Each row is a point. The points of each table are mixes of a few directions, plus a little noise. How many directions does each table use, and how many do they share? Where both have some left over, give the other angles between the two spaces (their principal angles), to ten degrees, smallest first.

First (4 x 2)
-0.064; -0.002
0.048; 0.001
-0.018; 0.000
0.033; 0.001
Second (5 x 2)
0.002; -0.055
0.001; -0.018
-0.001; 0.017
-0.001; 0.075
0.000; -0.019
Directions: first 1, second 1, shared 0; angles 90

First (5 x 4)
-0.013; 0.004; 0.014; 0.026
-0.043; 0.012; 0.051; 0.084
0.019; -0.006; -0.023; -0.038
0.023; -0.007; -0.027; -0.046
0.013; -0.003; -0.015; -0.027
Second (6 x 4)
-0.022; 0.006; 0.026; 0.044
0.019; -0.005; -0.023; -0.038
-0.035; 0.009; 0.041; 0.068
0.004; -0.002; -0.005; -0.009
0.039; -0.011; -0.046; -0.077
-0.006; 0.002; 0.007; 0.012
Directions: first 1, second 1, shared 1

First (7 x 8)
0.021; 0.024; 0.011; -0.016; -0.015; -0.019; 0.031; 0.026
-0.046; 0.012; -0.001; -0.007; 0.007; 0.028; 0.002; -0.043
-0.064; 0.007; 0.008; -0.021; -0.012; 0.030; 0.007; -0.052
0.031; -0.020; 0.006; -0.030; -0.019; -0.041; -0.016; 0.053
0.036; -0.003; 0.051; -0.024; 0.019; -0.029; -0.001; 0.038
-0.029; -0.018; 0.002; 0.040; -0.016; 0.038; 0.014; -0.053
0.051; -0.002; -0.076; 0.058; 0.035; -0.006; -0.039; 0.032
Second (9 x 8)
-0.039; -0.016; 0.001; 0.011; 0.012; 0.032; 0.021; 0.057
0.037; 0.018; -0.001; -0.010; -0.015; -0.030; -0.021; -0.057
0.024; 0.011; -0.001; -0.008; -0.009; -0.019; -0.014; -0.037
0.036; 0.015; -0.002; -0.011; -0.013; -0.028; -0.019; -0.054
-0.049; -0.022; 0.000; 0.014; 0.016; 0.038; 0.026; 0.074
-0.016; -0.007; 0.001; 0.004; 0.006; 0.012; 0.010; 0.022
0.071; 0.032; -0.001; -0.020; -0.024; -0.057; -0.040; -0.108
-0.021; -0.009; 0.001; 0.005; 0.006; 0.017; 0.012; 0.032
-0.048; -0.021; 0.000; 0.010; 0.016; 0.036; 0.025; 0.071
Directions: first 5, second 1, shared 0; angles 90

First (10 x 11)
0.026; 0.018; -0.026; 0.012; -0.055; -0.027; 0.054; -0.010; 0.045; -0.020; 0.027
0.014; 0.006; -0.002; -0.014; -0.009; -0.016; 0.002; 0.018; 0.003; 0.015; 0.005
0.005; -0.009; 0.033; -0.056; 0.052; -0.010; -0.072; 0.066; -0.056; 0.075; -0.019
0.000; 0.002; -0.007; 0.011; -0.011; 0.002; 0.014; -0.013; 0.012; -0.014; 0.004
0.009; 0.003; 0.003; -0.016; -0.001; -0.011; -0.007; 0.021; -0.005; 0.019; 0.003
0.029; 0.021; -0.032; 0.019; -0.063; -0.028; 0.064; -0.017; 0.054; -0.029; 0.029
-0.014; -0.001; -0.019; 0.046; -0.020; 0.021; 0.041; -0.054; 0.030; -0.056; 0.004
-0.004; -0.007; 0.016; -0.021; 0.028; 0.001; -0.034; 0.024; -0.026; 0.028; -0.011
0.003; -0.004; 0.017; -0.028; 0.023; -0.006; -0.035; 0.033; -0.027; 0.037; -0.008
-0.063; -0.029; 0.014; 0.049; 0.056; 0.076; -0.024; -0.066; -0.027; -0.053; -0.033
Second (8 x 11)
-0.001; 0.007; -0.023; 0.039; -0.038; 0.005; 0.052; -0.046; 0.043; -0.052; 0.014
0.022; 0.004; 0.016; -0.047; 0.011; -0.028; -0.034; 0.058; -0.025; 0.059; 0.000
0.004; -0.009; 0.030; -0.053; 0.045; -0.012; -0.066; 0.061; -0.051; 0.068; -0.017
-0.019; -0.005; -0.007; 0.035; -0.002; 0.027; 0.019; -0.044; 0.013; -0.042; -0.003
-0.023; -0.007; -0.006; 0.036; 0.003; 0.029; 0.013; -0.045; 0.007; -0.041; -0.006
-0.022; -0.004; -0.015; 0.048; -0.011; 0.029; 0.034; -0.058; 0.024; -0.057; 0.000
0.035; 0.016; -0.004; -0.033; -0.028; -0.041; 0.007; 0.042; 0.010; 0.035; 0.017
0.005; -0.002; 0.012; -0.025; 0.019; -0.007; -0.028; 0.028; -0.023; 0.033; -0.007
Directions: first 2, second 2, shared 2

First (9 x 14)
-0.010; -0.005; -0.029; -0.026; -0.010; 0.002; 0.002; -0.034; 0.004; -0.026; 0.016; 0.003; -0.025; 0.003
0.002; 0.003; 0.007; 0.007; 0.002; 0.000; 0.000; 0.008; 0.000; 0.006; -0.004; 0.000; 0.005; 0.000
0.001; 0.033; -0.042; -0.011; -0.005; 0.027; -0.027; -0.054; 0.039; -0.022; 0.019; 0.033; -0.055; 0.004
0.014; 0.037; 0.001; 0.024; 0.007; 0.025; -0.028; -0.006; 0.031; 0.012; -0.005; 0.027; -0.020; 0.001
-0.025; -0.060; -0.007; -0.046; -0.013; -0.037; 0.044; 0.001; -0.047; -0.025; 0.010; -0.043; 0.029; 0.000
0.010; -0.001; 0.037; 0.030; 0.010; -0.005; 0.003; 0.044; -0.010; 0.029; -0.019; -0.007; 0.033; -0.003
-0.026; -0.072; 0.015; -0.036; -0.011; -0.048; 0.055; 0.030; -0.064; -0.012; -0.001; -0.058; 0.056; -0.003
0.042; 0.101; 0.005; 0.071; 0.021; 0.065; -0.075; -0.009; 0.082; 0.038; -0.015; 0.077; -0.054; 0.002
-0.011; -0.035; 0.013; -0.014; -0.004; -0.025; 0.028; 0.020; -0.033; -0.002; -0.002; -0.029; 0.032; -0.001
Second (11 x 14)
0.047; -0.009; 0.025; 0.006; -0.012; -0.029; -0.015; -0.016; 0.055; 0.023; 0.023; -0.016; -0.008; -0.031
-0.035; -0.029; 0.033; 0.058; -0.014; -0.023; 0.011; 0.034; -0.039; -0.022; 0.019; 0.011; 0.051; 0.028
-0.006; 0.017; 0.008; 0.073; -0.025; 0.003; -0.040; -0.031; 0.041; -0.032; 0.053; 0.056; -0.019; 0.022
0.024; 0.008; -0.022; -0.054; 0.009; 0.007; 0.001; -0.024; 0.023; 0.016; -0.013; -0.022; -0.029; -0.024
-0.020; 0.053; -0.014; 0.040; 0.013; 0.051; -0.027; 0.007; -0.003; -0.005; -0.016; 0.054; -0.019; 0.028
-0.001; -0.008; -0.029; -0.070; 0.016; 0.008; 0.028; -0.002; -0.024; 0.008; -0.033; -0.036; -0.007; -0.012
-0.012; -0.068; 0.073; 0.071; -0.031; -0.069; 0.019; 0.043; -0.027; -0.012; 0.045; -0.019; 0.077; 0.008
0.010; -0.021; 0.017; 0.005; -0.009; -0.025; 0.004; 0.001; 0.006; 0.003; 0.013; -0.014; 0.012; -0.008
0.017; 0.046; -0.045; -0.043; 0.015; 0.044; -0.023; -0.039; 0.036; 0.009; -0.020; 0.015; -0.057; -0.011
-0.014; 0.021; -0.056; -0.061; 0.014; 0.036; 0.007; -0.027; -0.011; -0.011; -0.025; 0.002; -0.039; 0.003
-0.013; -0.015; 0.011; -0.023; 0.021; 0.000; 0.036; 0.053; -0.057; 0.024; -0.045; -0.034; 0.039; 0.000
Directions: first 2, second 4, shared 2

First (11 x 20)
0.000; -0.018; 0.013; -0.034; -0.032; -0.011; 0.025; 0.035; 0.007; 0.006; -0.008; -0.004; -0.022; -0.006; -0.003; -0.027; -0.009; 0.032; 0.022; -0.010
0.001; 0.002; -0.001; 0.000; 0.002; 0.000; -0.001; -0.001; 0.000; -0.001; 0.001; 0.002; 0.001; 0.000; 0.000; 0.000; 0.000; -0.001; 0.001; 0.001
0.001; -0.016; 0.009; -0.023; -0.025; -0.008; 0.020; 0.022; 0.008; 0.007; -0.005; -0.003; -0.014; -0.003; -0.002; -0.018; -0.006; 0.022; 0.018; -0.008
-0.004; 0.075; -0.046; 0.131; 0.119; 0.042; -0.099; -0.118; -0.032; -0.021; 0.030; 0.011; 0.078; 0.021; 0.007; 0.095; 0.033; -0.120; -0.084; 0.037
0.002; -0.018; 0.011; -0.030; -0.027; -0.009; 0.024; 0.029; 0.008; 0.005; -0.007; -0.004; -0.018; -0.006; -0.002; -0.022; -0.009; 0.029; 0.020; -0.009
-0.001; -0.038; 0.023; -0.063; -0.058; -0.018; 0.049; 0.057; 0.015; 0.011; -0.016; -0.006; -0.038; -0.010; -0.005; -0.046; -0.017; 0.056; 0.038; -0.018
-0.001; 0.008; -0.005; 0.015; 0.014; 0.005; -0.010; -0.013; -0.004; -0.001; 0.002; 0.002; 0.009; 0.002; 0.001; 0.012; 0.004; -0.012; -0.010; 0.001
0.000; -0.007; 0.001; -0.009; -0.007; -0.002; 0.006; 0.010; 0.001; 0.003; -0.003; 0.000; -0.007; -0.003; 0.000; -0.005; -0.002; 0.008; 0.004; -0.002
0.000; -0.012; 0.008; -0.022; -0.020; -0.007; 0.017; 0.021; 0.006; 0.005; -0.006; -0.002; -0.014; -0.003; 0.000; -0.016; -0.006; 0.019; 0.014; -0.007
-0.003; 0.051; -0.031; 0.085; 0.079; 0.030; -0.066; -0.079; -0.021; -0.015; 0.022; 0.006; 0.054; 0.014; 0.004; 0.061; 0.023; -0.078; -0.055; 0.025
0.001; -0.027; 0.016; -0.045; -0.040; -0.015; 0.034; 0.043; 0.010; 0.006; -0.010; -0.004; -0.027; -0.006; -0.002; -0.033; -0.013; 0.042; 0.030; -0.014
Second (8 x 20)
0.021; -0.032; -0.021; -0.007; -0.020; 0.023; -0.023; -0.011; 0.013; 0.006; 0.009; -0.014; 0.050; 0.043; -0.085; 0.035; 0.021; -0.032; -0.003; -0.002
-0.026; 0.002; 0.008; 0.011; 0.009; 0.037; -0.072; -0.044; 0.056; 0.023; -0.001; -0.002; -0.016; 0.073; -0.075; 0.039; -0.008; 0.003; 0.021; 0.013
-0.014; -0.017; 0.031; -0.010; -0.032; 0.026; -0.008; -0.032; -0.038; 0.019; 0.021; -0.036; 0.066; 0.020; -0.043; 0.016; 0.016; 0.027; -0.025; 0.005
0.007; 0.018; -0.024; 0.018; -0.025; -0.025; 0.044; 0.002; -0.008; 0.015; 0.003; 0.017; -0.024; -0.020; 0.035; -0.002; -0.004; -0.008; 0.015; -0.003
0.017; -0.034; 0.046; -0.032; 0.012; -0.053; 0.061; 0.055; -0.035; -0.049; 0.000; 0.019; -0.004; -0.104; 0.067; -0.037; -0.009; 0.023; -0.029; -0.031
0.002; 0.025; -0.039; 0.034; 0.013; -0.028; 0.043; 0.036; 0.021; 0.046; -0.006; 0.025; -0.053; 0.004; 0.062; -0.053; -0.049; -0.004; 0.016; 0.010
0.001; 0.022; -0.018; 0.013; -0.015; -0.022; 0.021; -0.008; 0.006; -0.010; -0.007; 0.023; -0.044; -0.020; 0.026; 0.020; 0.008; -0.021; 0.030; -0.004
-0.005; 0.018; 0.020; -0.026; 0.060; 0.045; -0.062; 0.006; -0.019; -0.054; -0.013; -0.037; 0.030; -0.006; 0.013; -0.017; 0.024; 0.008; -0.026; 0.008
Directions: first 1, second 6, shared 0; angles 50

First (8 x 32)
-0.005; 0.061; -0.061; 0.089; -0.003; -0.013; -0.012; 0.019; -0.076; 0.038; -0.029; 0.051; 0.079; -0.006; -0.075; -0.099; -0.003; 0.007; 0.057; -0.002; -0.032; 0.052; -0.075; 0.025; 0.066; -0.073; -0.029; 0.023; 0.115; -0.063; -0.002; -0.110
0.014; -0.021; 0.058; -0.026; 0.011; -0.020; 0.025; -0.036; 0.058; -0.034; 0.026; -0.041; -0.027; -0.030; 0.046; 0.088; 0.003; 0.006; 0.020; -0.024; -0.012; -0.075; 0.031; 0.001; -0.018; 0.001; 0.002; -0.017; -0.033; 0.022; -0.010; 0.074
-0.006; -0.038; 0.007; -0.059; -0.006; 0.028; -0.009; 0.013; 0.021; -0.006; 0.005; -0.012; -0.049; 0.030; 0.030; 0.017; 0.000; -0.011; -0.067; 0.021; 0.037; 0.015; 0.042; -0.024; -0.044; 0.065; 0.025; -0.006; -0.075; 0.038; 0.009; 0.039
-0.010; -0.025; -0.014; -0.041; -0.009; 0.032; -0.016; 0.023; -0.002; 0.006; -0.005; 0.003; -0.032; 0.035; 0.010; -0.015; -0.001; -0.011; -0.064; 0.026; 0.036; 0.038; 0.025; -0.021; -0.032; 0.054; 0.021; 0.000; -0.054; 0.026; 0.011; 0.008
0.000; 0.013; -0.009; 0.020; 0.001; -0.006; 0.000; 0.000; -0.013; 0.006; -0.004; 0.008; 0.017; -0.005; -0.014; -0.015; -0.001; 0.002; 0.017; -0.004; -0.009; 0.005; -0.016; 0.006; 0.015; -0.019; -0.007; 0.004; 0.025; -0.013; -0.001; -0.020
0.003; -0.027; 0.031; -0.039; 0.002; 0.004; 0.007; -0.011; 0.037; -0.019; 0.015; -0.025; -0.035; -0.001; 0.035; 0.049; 0.002; -0.002; -0.021; -0.002; 0.012; -0.029; 0.033; -0.010; -0.029; 0.030; 0.012; -0.011; -0.050; 0.028; 0.000; 0.053
0.005; 0.027; -0.004; 0.041; 0.005; -0.020; 0.007; -0.010; -0.014; 0.004; -0.003; 0.008; 0.034; -0.021; -0.021; -0.011; 0.000; 0.007; 0.048; -0.015; -0.027; -0.011; -0.029; 0.017; 0.032; -0.045; -0.017; 0.005; 0.053; -0.027; -0.007; -0.027
0.000; 0.010; -0.007; 0.014; 0.000; -0.004; -0.001; 0.001; -0.010; 0.005; -0.004; 0.007; 0.012; -0.002; -0.011; -0.013; 0.000; 0.001; 0.011; -0.002; -0.006; 0.005; -0.011; 0.004; 0.010; -0.013; -0.005; 0.003; 0.018; -0.010; -0.001; -0.015
Second (8 x 32)
0.010; 0.022; 0.003; 0.001; 0.000; -0.023; -0.027; 0.007; 0.017; -0.017; -0.001; -0.019; 0.021; -0.039; -0.010; 0.021; 0.009; -0.027; 0.018; -0.041; -0.052; -0.005; -0.022; 0.017; 0.029; -0.050; -0.010; -0.023; 0.019; -0.002; -0.030; 0.027
-0.014; -0.017; -0.014; 0.007; -0.003; 0.027; 0.024; -0.001; -0.031; 0.024; -0.004; 0.033; -0.015; 0.044; 0.000; -0.038; -0.012; 0.031; -0.017; 0.048; 0.056; 0.018; 0.014; -0.018; -0.023; 0.049; 0.006; 0.029; -0.006; -0.005; 0.036; -0.049
0.016; 0.045; -0.001; 0.036; 0.004; -0.039; -0.018; -0.002; 0.008; -0.013; -0.003; -0.015; 0.051; -0.057; -0.027; 0.014; 0.010; -0.021; 0.060; -0.055; -0.072; -0.017; -0.045; 0.034; 0.054; -0.089; -0.022; -0.019; 0.063; -0.026; -0.039; 0.007
-0.006; -0.030; -0.002; -0.040; -0.006; 0.025; -0.003; 0.010; 0.006; 0.001; 0.001; -0.001; -0.037; 0.033; 0.020; 0.002; -0.003; -0.004; -0.054; 0.026; 0.039; 0.019; 0.031; -0.019; -0.036; 0.056; 0.019; 0.003; -0.055; 0.027; 0.012; 0.017
-0.013; -0.016; -0.024; -0.010; -0.007; 0.029; -0.002; 0.018; -0.029; 0.020; -0.007; 0.024; -0.017; 0.041; -0.005; -0.043; -0.007; 0.009; -0.039; 0.038; 0.044; 0.039; 0.011; -0.018; -0.019; 0.043; 0.013; 0.015; -0.020; 0.005; 0.021; -0.032
0.019; 0.039; 0.012; 0.027; 0.007; -0.044; -0.016; -0.008; 0.022; -0.022; 0.003; -0.026; 0.041; -0.065; -0.016; 0.036; 0.012; -0.021; 0.062; -0.062; -0.081; -0.034; -0.036; 0.034; 0.049; -0.088; -0.022; -0.026; 0.050; -0.017; -0.039; 0.030
0.006; -0.036; 0.060; -0.016; 0.012; -0.006; 0.053; -0.048; 0.043; -0.020; 0.028; -0.025; -0.040; -0.007; 0.052; 0.074; -0.004; 0.032; 0.024; 0.007; 0.026; -0.083; 0.044; -0.010; -0.034; 0.031; 0.002; 0.003; -0.034; 0.019; 0.016; 0.047
-0.015; -0.009; -0.040; -0.005; -0.012; 0.036; -0.012; 0.028; -0.040; 0.027; -0.016; 0.030; -0.010; 0.048; -0.016; -0.061; -0.007; 0.003; -0.046; 0.041; 0.042; 0.059; 0.004; -0.017; -0.016; 0.044; 0.011; 0.019; -0.014; 0.002; 0.022; -0.046
Directions: first 2, second 3, shared 2

First (10 x 32)
0.013; 0.042; -0.005; -0.030; 0.020; -0.013; 0.028; 0.021; 0.003; -0.021; -0.009; -0.019; -0.021; -0.016; 0.020; -0.060; 0.014; 0.021; -0.013; -0.028; -0.006; -0.020; -0.043; 0.006; 0.003; 0.029; -0.006; 0.022; -0.012; -0.017; 0.025; -0.002
-0.003; -0.035; 0.007; 0.012; -0.036; 0.011; 0.054; 0.001; -0.023; -0.010; 0.000; -0.008; 0.047; 0.086; 0.007; -0.016; -0.013; -0.023; 0.006; -0.009; -0.031; -0.003; 0.002; -0.013; 0.007; 0.047; 0.005; -0.030; 0.026; 0.011; -0.017; 0.017
-0.012; -0.062; -0.007; 0.072; 0.012; 0.001; -0.039; 0.021; 0.067; 0.023; 0.004; -0.037; 0.048; 0.001; 0.007; 0.024; 0.038; 0.039; 0.063; 0.005; -0.030; -0.012; -0.010; -0.046; 0.072; -0.006; -0.032; -0.022; -0.026; -0.017; 0.024; 0.040
0.004; -0.039; -0.006; 0.023; -0.035; 0.052; -0.022; -0.024; 0.010; 0.011; 0.002; 0.024; 0.032; 0.013; -0.029; 0.082; -0.010; -0.004; 0.022; 0.012; 0.012; 0.032; 0.030; 0.010; 0.016; 0.015; -0.018; -0.021; -0.008; -0.029; -0.013; -0.020
-0.040; -0.025; -0.041; 0.029; -0.049; 0.030; -0.047; -0.023; -0.018; 0.041; -0.032; 0.028; 0.009; 0.015; -0.003; 0.082; -0.007; 0.030; 0.028; 0.001; -0.012; 0.037; 0.045; 0.005; 0.022; -0.004; -0.038; -0.024; 0.025; -0.039; 0.027; 0.009
-0.009; 0.014; 0.015; -0.027; 0.027; -0.050; 0.051; 0.022; -0.030; -0.012; -0.012; -0.034; -0.043; 0.038; 0.029; -0.086; -0.008; -0.013; -0.025; -0.022; -0.005; -0.025; -0.034; -0.002; -0.036; -0.037; 0.032; 0.001; 0.034; 0.034; -0.026; 0.020
-0.023; -0.006; -0.014; -0.003; -0.064; 0.028; -0.005; -0.042; -0.062; 0.017; -0.006; 0.057; 0.020; 0.038; -0.017; 0.065; -0.038; -0.031; -0.015; 0.020; -0.002; 0.038; 0.068; 0.018; -0.027; 0.018; 0.003; -0.021; 0.041; 0.011; -0.010; -0.012
0.066; 0.044; 0.039; -0.021; 0.056; -0.002; 0.004; 0.015; 0.063; -0.047; 0.059; -0.004; 0.019; -0.091; -0.022; -0.041; 0.027; -0.020; -0.020; 0.021; 0.022; -0.034; -0.033; -0.004; 0.006; 0.042; 0.020; 0.048; -0.082; 0.020; 0.007; -0.035
0.000; 0.054; 0.014; -0.019; 0.066; -0.069; -0.021; 0.022; 0.015; -0.004; 0.016; -0.015; -0.047; -0.077; 0.018; -0.070; 0.022; 0.004; -0.026; 0.013; 0.006; -0.037; -0.018; -0.014; -0.020; -0.052; 0.027; 0.041; -0.017; 0.048; 0.019; 0.014
0.002; 0.013; -0.003; -0.037; 0.004; 0.011; -0.001; -0.013; -0.025; 0.002; -0.023; 0.008; -0.065; -0.006; -0.011; 0.020; -0.023; -0.002; -0.020; -0.013; 0.046; 0.024; -0.006; 0.041; -0.044; -0.052; 0.008; 0.005; 0.016; -0.023; -0.034; -0.033
Second (8 x 32)
-0.015; 0.060; -0.068; -0.019; -0.042; 0.034; -0.009; 0.003; -0.014; 0.006; -0.047; 0.020; 0.004; -0.024; 0.026; 0.006; 0.020; 0.077; 0.012; -0.045; -0.038; 0.013; -0.011; 0.017; 0.049; 0.100; -0.072; 0.015; -0.006; -0.089; 0.105; -0.001
0.039; -0.156; 0.070; 0.071; 0.005; 0.040; 0.046; 0.006; 0.065; -0.015; 0.042; -0.056; 0.076; 0.113; -0.040; 0.039; -0.011; -0.062; 0.053; 0.019; 0.018; 0.000; -0.021; -0.030; 0.021; -0.031; 0.032; -0.064; -0.015; 0.021; -0.126; 0.002
0.006; -0.026; 0.014; 0.011; 0.003; 0.004; 0.007; 0.001; 0.010; -0.002; 0.009; -0.009; 0.010; 0.017; -0.007; 0.005; -0.003; -0.013; 0.007; 0.005; 0.005; -0.001; -0.002; -0.005; 0.000; -0.010; 0.009; -0.010; -0.002; 0.008; -0.024; 0.000
0.006; -0.025; -0.014; 0.016; -0.024; 0.037; 0.013; 0.005; 0.017; -0.002; -0.012; -0.010; 0.033; 0.030; 0.001; 0.019; 0.008; 0.023; 0.028; -0.020; -0.016; 0.008; -0.015; -0.002; 0.039; 0.049; -0.032; -0.016; -0.009; -0.046; 0.015; 0.000
-0.003; 0.013; 0.010; -0.009; 0.015; -0.022; -0.007; -0.003; -0.009; 0.001; 0.008; 0.005; -0.019; -0.017; -0.001; -0.011; -0.005; -0.015; -0.016; 0.013; 0.010; -0.005; 0.009; 0.001; -0.023; -0.031; 0.020; 0.009; 0.006; 0.029; -0.011; 0.000
-0.019; 0.075; -0.022; -0.036; 0.009; -0.033; -0.024; -0.005; -0.034; 0.007; -0.012; 0.027; -0.045; -0.059; 0.016; -0.024; 0.001; 0.015; -0.034; 0.001; 0.000; -0.003; 0.015; 0.013; -0.026; -0.009; 0.001; 0.033; 0.010; 0.012; 0.045; -0.001
0.003; -0.010; 0.025; 0.001; 0.020; -0.022; -0.002; -0.002; -0.001; -0.001; 0.018; -0.003; -0.012; -0.002; -0.008; -0.008; -0.009; -0.030; -0.012; 0.020; 0.016; -0.006; 0.008; -0.004; -0.027; -0.045; 0.031; 0.000; 0.005; 0.041; -0.036; 0.000
-0.017; 0.068; -0.013; -0.035; 0.015; -0.039; -0.024; -0.005; -0.033; 0.007; -0.006; 0.025; -0.047; -0.058; 0.013; -0.026; -0.002; 0.005; -0.036; 0.007; 0.005; -0.005; 0.017; 0.011; -0.033; -0.023; 0.011; 0.032; 0.011; 0.024; 0.032; 0.000
Directions: first 6, second 2, shared 2
